Rows are points. The points of each table are mixes of a few directions, plus a little noise. How many directions does each table use, and how many do they share? Where both have some left over, give the other angles between the two spaces (their principal angles), to ten degrees, smallest first.

First:
array([[-0.05, -0.25, -0.05],
       [ 0.16,  0.78,  0.16],
       [-0.05, -0.22, -0.05],
       [-0.06, -0.32, -0.06]])
Second:
array([[-0.01,  0.02,  0.50],
       [ 0.24,  0.10, -0.27],
       [-0.30, -0.15,  0.01],
       [ 0.31,  0.14, -0.19],
       [ 0.28,  0.18,  0.55],
       [-0.27, -0.17, -0.49],
       [-0.28, -0.14, -0.13]])
Directions: first 1, second 2, shared 0; angles 50

First (8 x 4):
array([[ 0.01, -0.02,  0.35, -0.21],
       [-0.20,  0.17, -0.37, -0.09],
       [-0.20,  0.34,  0.11, -0.39],
       [ 0.37, -0.07,  0.38,  0.33],
       [-0.26, -0.10, -0.39, -0.16],
       [ 0.25, -0.05,  0.61,  0.02],
       [-0.09,  0.00, -0.57,  0.19],
       [ 0.13, -0.29, -0.11,  0.27]])
Second:
array([[ 0.19,  0.25,  0.90, -0.25],
       [-0.14,  0.19,  0.09, -0.28],
       [-0.05, -0.14, -0.37,  0.15],
       [ 0.03, -0.16, -0.25,  0.21],
       [ 0.15, -0.15,  0.04,  0.23],
       [-0.20,  0.01, -0.42, -0.06]])
Directions: first 3, second 2, shared 2

First:
array([[-0.26,  0.03, -0.24, -0.24, -0.47, -0.08, -0.16,  0.20],
       [-0.04,  0.02, -0.03, -0.04, -0.06, -0.02, -0.03,  0.03],
       [-0.39, -0.01, -0.38, -0.32, -0.72, -0.08, -0.20,  0.31],
       [ 0.32,  0.62,  0.43, -0.17,  0.68, -0.26, -0.32, -0.35],
       [ 0.00, -0.16, -0.03,  0.11, -0.03,  0.08,  0.13,  0.03],
       [ 0.20, -0.34,  0.12,  0.41,  0.31,  0.23,  0.37, -0.10],
       [-0.16, -0.18, -0.19, -0.01, -0.32,  0.06,  0.05,  0.16],
       [ 0.33,  0.01,  0.33,  0.27,  0.61,  0.06,  0.16, -0.27]])
Second (10 x 8):
array([[-0.03, -0.23,  0.10, -0.49, -0.02,  0.01,  0.02, -0.62],
       [ 0.03,  0.20, -0.08,  0.42,  0.02, -0.01, -0.01,  0.54],
       [-0.04, -0.29,  0.12, -0.60, -0.03,  0.01,  0.02, -0.77],
       [ 0.01,  0.05, -0.02,  0.11,  0.00,  0.00,  0.00,  0.15],
       [ 0.00, -0.02,  0.01, -0.04,  0.00,  0.00,  0.00, -0.05],
       [-0.05, -0.32,  0.13, -0.68, -0.03,  0.01,  0.02, -0.86],
       [ 0.04,  0.29, -0.12,  0.60,  0.03, -0.01, -0.02,  0.77],
       [ 0.04,  0.26, -0.11,  0.56,  0.03, -0.01, -0.02,  0.71],
       [-0.01, -0.07,  0.03, -0.16, -0.01,  0.00,  0.01, -0.20],
       [ 0.02,  0.13, -0.05,  0.27,  0.01,  0.00, -0.01,  0.34]])
Directions: first 2, second 1, shared 0; angles 80

First:
array([[-0.03, -0.04, -0.10,  0.02, -0.03, -0.09,  0.09,  0.06,  0.04,
        -0.05,  0.00],
       [ 0.34, -0.04,  0.02,  0.18, -0.38,  0.43, -0.86,  0.45, -0.41,
         0.36,  0.45],
       [ 0.02, -0.21, -0.45,  0.22, -0.35, -0.19, -0.03,  0.52, -0.03,
        -0.06,  0.24],
       [-0.02,  0.23,  0.49, -0.24,  0.39,  0.20,  0.04, -0.57,  0.03,
         0.06, -0.27],
       [-0.09,  0.24,  0.48, -0.28,  0.47,  0.11,  0.23, -0.67,  0.12,
        -0.02, -0.37],
       [-0.22, -0.21, -0.52,  0.12, -0.13, -0.51,  0.55,  0.27,  0.26,
        -0.31, -0.04],
       [ 0.05, -0.06, -0.10,  0.08, -0.14,  0.01, -0.12,  0.18, -0.06,
         0.03,  0.12],
       [-0.04,  0.09,  0.17, -0.11,  0.17,  0.03,  0.10, -0.25,  0.05,
        -0.01, -0.13]])
Second, 8 rows:
array([[ 0.02,  0.27,  0.07,  0.12, -0.21, -0.10,  0.20,  0.37,  0.26,
        -0.09, -0.12],
       [-0.25, -0.01,  0.00, -0.26, -0.17, -0.07, -0.04,  0.20, -0.03,
        -0.20,  0.12],
       [ 0.43, -0.20, -0.05,  0.01, -0.01, -0.16,  0.24,  0.07,  0.09,
         0.07, -0.21],
       [-0.02,  0.62,  0.17,  0.29, -0.40, -0.15,  0.36,  0.71,  0.54,
        -0.19, -0.21],
       [-0.04, -0.20, -0.25,  0.26,  0.03, -0.54, -0.02, -0.26,  0.48,
         0.44,  0.39],
       [ 0.02, -0.18,  0.02, -0.08,  0.32,  0.39, -0.26, -0.47, -0.49,
         0.06, -0.03],
       [-0.43, -0.11, -0.02, -0.37,  0.03,  0.16, -0.32, -0.14, -0.35,
        -0.18,  0.26],
       [ 0.26, -0.18,  0.05,  0.04,  0.39,  0.46, -0.16, -0.50, -0.51,
         0.11, -0.20]])
Directions: first 2, second 4, shared 0; angles 40, 80

First, 11 rows:
array([[-0.13, -0.09, -0.49,  0.15, -0.15, -0.28, -0.31,  0.28, -0.07,
         0.67, -0.11, -0.49],
       [-0.23,  0.06,  0.25, -0.10,  0.11,  0.32,  0.26,  0.28, -0.02,
        -0.04, -0.15,  0.02],
       [ 0.74,  0.36,  0.16, -0.16,  0.29,  0.16,  0.23, -0.34,  0.19,
        -0.39, -0.10,  0.25],
       [-0.48, -0.09,  0.24,  0.00, -0.05,  0.25,  0.16,  0.29, -0.09,
        -0.05, -0.05,  0.00],
       [ 0.46,  0.00, -0.19,  0.42, -0.30, -0.11, -0.43, -0.53, -0.06,
        -0.19,  0.13, -0.04],
       [-0.86, -0.45,  0.50,  0.12, -0.26,  0.10,  0.04, -0.06, -0.18,
        -0.54,  0.39,  0.44],
       [-0.18,  0.08,  0.13, -0.21,  0.20,  0.19,  0.29,  0.34,  0.04,
         0.08, -0.15, -0.04],
       [-0.10, -0.05,  0.03,  0.13, -0.10,  0.06, -0.07, -0.02, -0.06,
        -0.04,  0.02, -0.02],
       [ 0.55,  0.11, -0.70,  0.12, -0.05, -0.41, -0.40, -0.05,  0.05,
         0.65, -0.14, -0.49],
       [ 0.15,  0.15,  0.03, -0.12,  0.14,  0.11,  0.15,  0.10,  0.05,
         0.05, -0.14, -0.03],
       [ 0.10, -0.11,  0.08, -0.31,  0.22, -0.38,  0.12, -0.26,  0.14,
        -0.27,  0.32,  0.41]])
Second (11 x 12):
array([[-0.75, -0.17,  0.56,  0.15, -0.22,  0.54,  0.20,  0.22, -0.19,
        -0.42,  0.01,  0.18],
       [ 0.10,  0.02, -0.09, -0.02,  0.03, -0.07, -0.03, -0.02,  0.03,
         0.06,  0.00, -0.03],
       [ 0.29,  0.06, -0.22, -0.06,  0.07, -0.21, -0.08, -0.09,  0.08,
         0.16, -0.01, -0.07],
       [ 0.65,  0.16, -0.49, -0.12,  0.18, -0.46, -0.17, -0.18,  0.16,
         0.35, -0.01, -0.17],
       [ 0.01, -0.01,  0.01,  0.01,  0.01,  0.01,  0.00,  0.01, -0.01,
         0.00, -0.01,  0.01],
       [-0.14, -0.02,  0.10,  0.02, -0.04,  0.11,  0.04,  0.05, -0.02,
        -0.07,  0.00,  0.03],
       [-0.51, -0.12,  0.39,  0.10, -0.14,  0.37,  0.14,  0.15, -0.12,
        -0.28,  0.02,  0.12],
       [-0.69, -0.16,  0.53,  0.13, -0.19,  0.49,  0.18,  0.20, -0.18,
        -0.38,  0.01,  0.17],
       [ 0.93,  0.22, -0.69, -0.19,  0.25, -0.68, -0.25, -0.27,  0.24,
         0.52, -0.03, -0.23],
       [ 0.64,  0.14, -0.49, -0.12,  0.17, -0.47, -0.17, -0.18,  0.16,
         0.35, -0.03, -0.15],
       [-0.52, -0.11,  0.40,  0.10, -0.15,  0.37,  0.14,  0.15, -0.13,
        -0.30,  0.01,  0.13]])
Directions: first 4, second 1, shared 1

First:
array([[ 0.13, -0.21, -0.15,  0.16, -0.18, -0.05,  0.23,  0.49,  0.05,
         0.12,  0.08,  0.01,  0.01,  0.13,  0.00, -0.06,  0.06, -0.13],
       [-0.02,  0.00, -0.07, -0.24,  0.69,  0.63,  0.08, -0.66, -0.31,
         0.06, -0.09,  0.23,  0.23,  0.22, -0.02, -0.02, -0.16,  0.53],
       [ 0.00, -0.01, -0.03,  0.09, -0.14, -0.09,  0.03,  0.14, -0.01,
        -0.03,  0.06, -0.08,  0.03,  0.05,  0.03, -0.02, -0.01, -0.11],
       [ 0.17, -0.08, -0.20,  0.26, -0.34, -0.12,  0.08,  0.58,  0.21,
         0.06,  0.15, -0.14,  0.01,  0.07,  0.08, -0.01, -0.04, -0.29],
       [-0.23,  0.09,  0.14, -0.19,  0.26,  0.10, -0.08, -0.62, -0.35,
        -0.13,  0.00, -0.01,  0.10,  0.05, -0.04, -0.05,  0.00,  0.19],
       [ 0.04,  0.07, -0.01,  0.18, -0.41, -0.33, -0.10,  0.38,  0.23,
        -0.04,  0.09, -0.20, -0.11, -0.11,  0.05,  0.03,  0.03, -0.33],
       [ 0.07,  0.15,  0.20, -0.09, -0.23, -0.33, -0.26,  0.19,  0.51,
         0.01, -0.21,  0.06, -0.36, -0.45, -0.04,  0.15,  0.14, -0.08],
       [ 0.08,  0.06, -0.01,  0.03, -0.08, -0.04, -0.08,  0.11,  0.20,
         0.04, -0.02, -0.01, -0.07, -0.10,  0.02,  0.07, -0.01, -0.04],
       [-0.18,  0.19,  0.07, -0.23,  0.49,  0.38, -0.19, -0.86, -0.32,
        -0.11, -0.02,  0.04,  0.18,  0.07,  0.01,  0.01, -0.17,  0.36],
       [-0.04, -0.26,  0.06, -0.01, -0.08, -0.17,  0.29,  0.24, -0.19,
         0.05, -0.03,  0.06, -0.05,  0.09, -0.09, -0.13,  0.22, -0.03]])
Second (9 x 18):
array([[ 0.02, -0.02, -0.03,  0.02, -0.01, -0.03, -0.04,  0.00, -0.03,
         0.03,  0.02,  0.02,  0.02, -0.07, -0.01, -0.03, -0.03,  0.01],
       [ 0.26, -0.17, -0.39,  0.19, -0.19, -0.36, -0.44, -0.01, -0.27,
         0.31,  0.17,  0.27,  0.28, -0.82, -0.11, -0.32, -0.34,  0.12],
       [ 0.04, -0.02, -0.06,  0.03, -0.03, -0.05, -0.06,  0.00, -0.04,
         0.05,  0.02,  0.04,  0.04, -0.13, -0.02, -0.05, -0.05,  0.02],
       [-0.01,  0.00,  0.01, -0.01,  0.01,  0.01,  0.02,  0.00,  0.01,
        -0.01, -0.01, -0.01, -0.01,  0.03,  0.01,  0.01,  0.01, -0.01],
       [ 0.21, -0.13, -0.31,  0.16, -0.15, -0.29, -0.36, -0.01, -0.21,
         0.25,  0.13,  0.22,  0.23, -0.66, -0.09, -0.25, -0.27,  0.10],
       [-0.30,  0.19,  0.45, -0.22,  0.22,  0.42,  0.51,  0.01,  0.31,
        -0.35, -0.20, -0.31, -0.33,  0.94,  0.13,  0.37,  0.39, -0.14],
       [ 0.05, -0.03, -0.07,  0.03, -0.03, -0.06, -0.08,  0.00, -0.05,
         0.05,  0.03,  0.05,  0.05, -0.14, -0.02, -0.05, -0.06,  0.02],
       [-0.22,  0.14,  0.33, -0.16,  0.16,  0.30,  0.37,  0.00,  0.23,
        -0.26, -0.14, -0.23, -0.24,  0.69,  0.09,  0.27,  0.28, -0.11],
       [-0.05,  0.03,  0.07, -0.03,  0.03,  0.07,  0.08,  0.00,  0.05,
        -0.06, -0.03, -0.05, -0.05,  0.15,  0.02,  0.06,  0.06, -0.02]])
Directions: first 4, second 1, shared 0; angles 80
